Rows are points. Examples show where two turns around zero, p and q, send a point. Write where each new point lands after one turn and then the other. Backwards means that the second turn is done in reverse. Each puzzle has new turns, and all numbers are rounded.

Turn p:
[  3.5 -12.2  15.0] => [ -1.4 -16.6  10.4]
[ 6.8 15.8 -7.2] => [11.4 14.7 -1.6]
[  0.1   5.4 -19.9] => [  3.7  10.9 -17.1]
[-10.4  -9.1  12.1] => [-13.7  -9.1   8.3]
Turn q:
[-17.4  -7.7  10.7] => [-17.4  -9.7   8.8]
[ 7.3 15.5  3.1] => [ 9.7 12.0  8.1]
[ 11.4 -11.0  12.2] => [ 10.6 -16.1   5.1]
[-13.2  -1.3   2.2] => [-13.0  -0.8   3.2]
[ 18.8  -1.7 -18.7] => [ 16.9   4.4 -20.1]
[-6.8  6.3 -9.5] => [-6.5 10.3 -5.2]
Where do these land?
p, then q: [12.6  3.2 11.5] => [11.9 -9.9  7.9]
p, then q: [  1.9 -20.2  -5.8] => [ -6.0 -10.3 -17.4]
p, then q: [ 8.1  1.2 -7.0] => [ 8.4  2.5 -6.2]
p, then q: [4.7 2.5 5.7] => [ 4.8 -3.7  4.8]
p, then q: [-27.4  13.2  -4.4] => [-19.2  21.4  10.8]

Turn p:
[ -8.7 -16.5  -2.8   4.4] => [  1.2 -18.0  -6.8   1.5]
[15.9  1.7  0.0 -8.7] => [  9.7  11.5  -0.9 -10.2]
[ -3.2   0.6 -26.3   7.6] => [-12.8   1.6 -24.2   3.3]
[-5.2  6.9 23.6 10.6] => [ 4.3 -1.6 21.4 16.3]
[  2.5  -7.7 -10.6  -3.8] => [  0.6  -2.8 -11.4  -7.4]
[ -1.3  15.0  16.1 -10.1] => [-3.1  9.3 21.9 -3.5]
Turn q:
[  4.9  -1.5  -0.4 -23.3] => [ 10.2  -0.7 -10.2 -19.0]
[ -7.9 -21.6  -3.6  16.0] => [ -3.2 -21.2   1.0  18.4]
[ 2.4 -9.7  9.1 -7.1] => [  5.1 -10.5   4.1  -9.0]
[ 6.3 22.6 -5.5 13.1] => [-3.3 24.5  5.3 10.6]
[-5.7 10.3  0.5  1.3] => [-8.8  7.9 -0.1 -1.1]
Where do these land?
p, then q: [-1.9 -3.7 15.9 -9.4] => [  5.5  -7.0  11.0 -12.6]
q, then p backwards: [6.5 5.9 6.5 2.7] => [ 3.5  6.2  7.7 -4.0]
p, then q: [  6.1  -3.4  -6.4 -14.0] => [  4.9   3.3 -10.8 -11.6]
p, then q: [ -5.2  -6.0 -11.3  35.0] => [-1.0 -2.8 -1.8 37.5]
q, then p: [ -5.4   7.2  -4.7 -14.3] => [-11.8   4.8  -5.2 -10.9]

Turn p:
[-15.8  -2.7 -11.2  -2.9  -5.5  -7.4] => [-16.0   6.4  -8.5   1.6  -9.9  -2.7]
[ -1.7  21.1  -4.0   5.3  -5.6 -10.1] => [ 7.2 13.7 -2.5 17.6 -8.4  0.2]
[  6.1  -9.7  -7.8 -13.5  15.5  10.9] => [  4.7  -2.5  -8.7 -23.5   6.9  -5.2]
[ 1.3 -5.6 11.1 -9.6  6.0 17.2] => [  2.1  -1.1   9.4 -18.4   9.2   8.0]
[ 6.0 11.0  2.6 21.9 -5.7  6.8] => [11.8 -7.0 -0.5 16.3 -1.1 16.3]
[  3.6 -13.7  -4.8  -7.1   7.4   4.5] => [ -2.3  -7.6  -4.8 -14.6   3.9  -5.8]
[19.9 -5.4 23.6  9.8 13.6 11.6] => [ 16.5 -15.9  13.7  -2.3  25.3   6.3]
[-12.3  12.1  -0.7  11.5  -5.3 -16.6] => [-7.5 10.5 -3.5 23.3 -3.5  0.2]
[ -6.9  -7.1  -9.0 -15.6 -20.3 -16.8] => [-16.4   3.6   5.2  -0.3 -22.5 -17.3]
Turn q:
[ 13.6 -14.1  17.7 -19.5   2.6  -2.5] => [  6.8  -8.5  23.2  -7.0  -3.3 -19.3]
[-16.3  12.9   2.4 -14.2  -2.9 -12.4] => [-22.2   9.5   2.4  -3.7 -13.9  -2.3]
[ 10.1 -29.2   5.0 -18.4  -1.9  -2.7] => [ 13.2 -20.7  10.9 -11.6 -10.9 -18.7]
[ -6.3  23.6  -6.4 -10.4  -8.7  -0.9] => [-10.0  22.2   0.1  -6.8  -9.9   9.1]
[-3.3 -3.3  3.2 19.4  0.2 13.0] => [ 4.8 -8.7 -2.3 11.9 10.6 14.8]
[ 3.2  2.5 -0.9 11.8 -7.3 -5.4] => [ 4.8  4.5 -6.3 12.4 -1.7  0.6]
[ -4.4   6.5 -15.3  18.0   6.6  10.6] => [  1.1   1.8 -17.6   1.1  14.1  16.1]
[ 3.3  1.1 -5.8 13.3 11.4  0.4] => [  1.4  -0.2 -10.5   3.6  15.1  -0.2]
Where do these land?
p, then q: [-24.3  -0.7  13.4   6.2 -10.7  -2.1] => [-16.2  -6.5   4.9   9.4   4.1  22.3]
p, then q backwards: [ 19.0   9.3 -19.0   7.5  -4.3   8.7] => [  7.5 -17.1 -14.9   5.8 -18.7   1.9]
q, then p: [-10.6   3.5   4.5 -11.0  -9.5   3.6] => [-6.4  2.6 12.9 -2.8 -6.8 10.0]
p, then q backwards: [  1.0 -12.9  -9.9  -3.4  23.4  -5.2] => [  3.2  -4.8 -15.4   2.4  22.4  -8.5]
q, then p backwards: [17.0 -9.5 -1.9  1.2 17.4  9.1] => [16.5 -5.5  8.8 -2.7 19.3  3.0]
q, then p backwards: [ 15.4  -2.8  -5.3   1.2 -10.4  -4.0] => [12.2 13.5 -6.9 -3.6  0.7 -2.5]
p, then q: [-17.5  13.2  18.2  -1.6  -6.1 -10.1] => [-15.6   8.7   7.5  16.8  10.6  13.6]

Turn p:
[-16.7 -10.0  19.7   1.4  10.8   6.5  14.5  17.7] => [ -0.7  -6.4  27.0  -3.1  12.4  14.7   9.6 -14.3]
[ 15.8  11.8  14.5 -11.3  -3.3  -7.7  -3.3   4.4] => [  7.9   7.6  10.4  -1.8  -6.9   5.0 -15.9  16.4]
[-11.9  -8.3 -14.3  -6.9  -3.3 -19.2 -14.3  -6.6] => [-23.0  -8.0  -5.5   2.1  -0.8 -19.8  -7.9   2.0]
[-9.5  1.2 11.5  9.2  7.2 18.3 -7.3 17.1] => [  2.2 -10.9   4.6   8.4  14.7  23.7   6.7  -1.0]
[  3.6  -7.6 -15.7  16.0   5.8 -14.8 -11.2 -14.4] => [ -0.1 -14.1 -17.9   7.1  -7.6 -18.5  -9.1 -10.3]
[ 21.1  -1.2 -13.3  -4.8  -8.9  13.1  -2.4 -21.1] => [  5.3  11.8 -28.3 -13.8 -13.2  -0.1  -0.3   4.1]
[  0.1  11.4   0.9  11.3 -11.3  13.2  -5.8  16.2] => [ 5.6 -3.8 -1.8 14.9  0.9 14.6 13.4 13.8]
[ 17.6   9.4 -15.2 -10.4   8.7  -3.8   2.5  -2.2] => [ 13.9   5.1  -8.8 -11.1   4.8 -14.6  -6.4  11.9]
[-14.3   1.7  -6.4  15.8  12.4  -9.0  -1.2   4.0] => [  0.9 -12.1   2.1  15.4  11.3 -10.5   1.6 -11.0]
[-9.9  4.8 11.1 -6.5 -0.4  3.6  9.9 -6.2] => [-4.1 15.5  8.9  0.1  3.7  5.2  0.4 -7.6]
[  4.0 -13.2   7.1 -13.9 -17.7  -0.2  18.6  -8.9] => [ -8.0  15.3   9.2 -18.3 -19.4   0.2   7.9  -3.9]
Turn q:
[ 13.0  -6.9  -6.9   7.4  18.1   8.8   0.6 -12.5] => [ 6.8  3.7 11.8 -9.6 20.2  9.8  4.5 -8.2]
[ -8.2  -5.2  -7.4 -13.3   7.8  14.2  17.3   7.4] => [-10.7  -3.8  -5.9  -0.4   6.7  11.8  19.4  14.8]
[-13.4 -21.7  -1.1  -5.5 -19.5   2.4  14.0  10.6] => [ -2.4 -28.1  -3.8  13.3 -10.9   3.8  11.5  11.2]
[  5.5  11.7  15.1  -6.7  15.4 -18.4 -17.8  -0.1] => [ -0.6  15.4   2.1 -17.4   0.4 -25.4 -12.1   0.6]
[-10.5  15.8   5.1  19.8  12.5  -0.9   4.2  -6.0] => [-18.7  12.0   2.7   2.5   4.1  -2.1  -0.4 -21.5]
[  3.1   0.6  -4.0   2.0   9.1  16.4 -20.0  -2.2] => [ 5.7 10.1  3.4  7.2 21.5  0.8 -9.9  5.1]
[ 11.2  10.5   9.2  10.0 -18.2 -14.3   0.2   7.7] => [ 10.7   6.3   1.4   6.1 -25.0  -9.0  -2.9 -10.3]
[-12.6  -2.0   8.5 -16.7 -18.2   2.4   8.9  -2.0] => [-11.7 -11.8  -1.0   3.1 -17.3   6.3  -4.1  17.1]
[ 11.9  -2.7 -18.5   3.0  -7.0 -10.8  -7.4  -3.0] => [ 21.0  -3.9 -10.9  -4.9   0.2   4.0  -6.1  -8.9]
Where do these land?
p, then q: [  6.3 -17.2 -20.6 -10.7  -6.1  -0.4 -12.5  -4.7] => [  0.6 -18.4 -24.9  -3.6   0.4  -0.3   2.4  10.7]
q, then p backwards: [-14.4 -19.0  12.0  -7.0   1.3   3.1   5.0  -5.4] => [ -7.7 -11.5  -2.5  -4.7  -1.7  -9.9 -10.9  19.7]
p, then q backwards: [ -6.0  13.2  15.5   2.6   3.7  10.8  -9.8 -11.4] => [ -2.4  14.5 -12.0   7.8  -5.8  15.7  -6.5  -8.4]
p, then q: [ -2.6  -7.4 -18.7 -13.0   6.6 -20.3   1.5   8.1] => [ -2.8 -13.7  -8.0 -16.0  -5.1 -23.4   2.6   2.7]
q, then p: [21.4  8.4  7.6 10.6 -0.1  7.9 -3.2 14.7] => [ 22.4  11.9   5.3  12.7 -10.5   0.6  -5.3   4.1]
q, then p: [-1.9  4.9 -2.3 -4.5 -7.8  6.7 16.7 19.8] => [ 7.7  3.9  4.4  5.5 -4.8 -5.0 25.6 -0.1]
q, then p: [22.9 13.4  5.8  5.6 -4.3  0.5 -3.6 -9.5] => [  6.5  15.6  -4.9   5.8  -7.3  13.1 -12.4  12.8]
q, then p: [-16.6  16.3  -8.3  12.2  18.0   9.4  16.5  -9.3] => [ -7.8  19.1  -8.2   7.0  23.7  -0.3   7.2 -19.3]
p, then q: [ -9.1 -12.6   9.1   4.2 -11.3 -17.8 -10.5  -2.3] => [ -8.4 -18.6   2.8  14.5  -4.2  -6.2 -14.2  -3.4]
